Every row gives one point. The window is the flat piece filled in between its corners: a triangle in 3 columns, a solid with four corners in 4, and so on. A path goes straight from each point to the next, and from the last back to the first. After which points does the path pass through the window?
(in the rows, 100 means zero)

Window (3 x 3)
126 100 123
127 144 119
35 50 107
Path:
(1): 143 140 66
(2): 142 135 143
(3): 121 110 151
(4): 126 87 80
(5): 163 128 71
(6): 134 178 167
(7): 145 134 141
(8): 166 132 109
(9): 86 56 79
(10): 79 76 157
(11): 110 92 154
(12): 117 97 90
(13): 57 60 91
(14): 67 79 130
(15): 96 121 143
(16): 124 127 83
Through the window after points: 3, 11, 13, 15

Window (4 x 4)
51 109 109 117
182 86 43 78
107 73 103 64
111 125 125 146
Path:
(1): 166 66 64 94
(2): 93 106 118 144
(3): 97 141 103 137
(4): 99 153 138 121
(5): 88 70 105 140
(6): 134 28 44 95
(7): 144 132 76 59
(8): 169 106 49 78
Through the window after points: 8

Window (6 x 6)
164 122 123 63 94 119
124 121 190 159 5 98
95 87 123 70 122 100
168 122 94 88 116 20
96 60 60 132 176 111
70 34 40 96 83 132
Path:
(1): 107 165 124 112 94 90
(2): 151 91 130 95 65 71
(3): 121 52 112 76 114 106
(4): 74 118 99 92 99 106
(5): 82 96 94 125 112 120
(6): 132 21 87 94 91 130
(7): 167 14 76 87 81 102
(8): 54 129 92 86 66 111
Through the window after points: 3

Window (8 x 8)
65 91 120 50 95 86 94 128
109 96 97 146 118 149 160 109
44 49 144 82 101 53 129 69
151 105 134 131 96 142 73 86
108 108 112 110 195 130 81 63
123 50 102 102 127 104 78 95
86 91 85 170 32 119 118 126
132 173 132 60 95 32 86 100
Path:
(1): 90 79 144 140 121 62 88 149
(2): 93 81 145 85 109 93 87 128
(3): 78 117 79 75 124 115 104 76
(4): 90 78 87 112 81 139 108 83
(5): 98 77 150 103 139 82 75 144
(6): 109 102 119 126 114 101 117 117
(7): 110 122 99 96 104 116 144 77
(8): 75 100 37 70 58 131 134 102
(9): 107 68 169 121 127 76 67 120
(10): 100 63 120 144 146 106 108 157
(11): 101 111 104 99 67 114 128 54
(12): 107 105 113 95 144 132 89 48
(13): 97 96 116 121 171 105 98 107
(14): 102 102 136 145 130 116 101 115
(15): 121 96 88 108 86 128 85 70
(16): 110 73 69 88 94 135 116 59
Through the window after points: 2, 6, 8, 10, 12, 14

Window (9 x 9)
112 92 70 114 57 75 138 142 64
121 141 112 131 85 122 54 138 103
111 89 109 68 129 86 86 59 138
77 117 117 146 122 123 85 132 77
125 90 138 111 98 78 123 18 137
49 104 74 94 5 74 135 116 57
120 98 137 74 105 128 135 65 142
90 131 40 99 49 94 146 87 57
104 70 106 118 109 109 118 37 192
Path:
(1): 100 111 94 105 94 83 128 109 103
(2): 117 78 85 117 50 101 115 107 91
(3): 101 69 135 120 61 131 81 91 85
(4): 86 125 86 96 73 79 124 79 110
(5): 90 159 162 125 98 83 162 86 116
(6): 114 74 42 107 47 116 80 122 75
(7): 89 64 118 54 65 133 102 81 61
(8): 114 148 94 117 94 92 134 99 115
(9): 54 151 88 117 92 66 121 87 147
(10): 142 71 94 100 81 145 90 112 73
(11): 118 85 129 125 75 134 70 101 75
(12): 106 127 88 95 103 59 141 69 161
(13): 90 126 114 87 96 93 141 105 104
(14): 120 60 98 88 24 121 90 49 84
(15): 128 101 121 124 60 134 76 53 66
(16): 96 102 118 86 118 105 123 78 159
Through the window after points: 1, 11
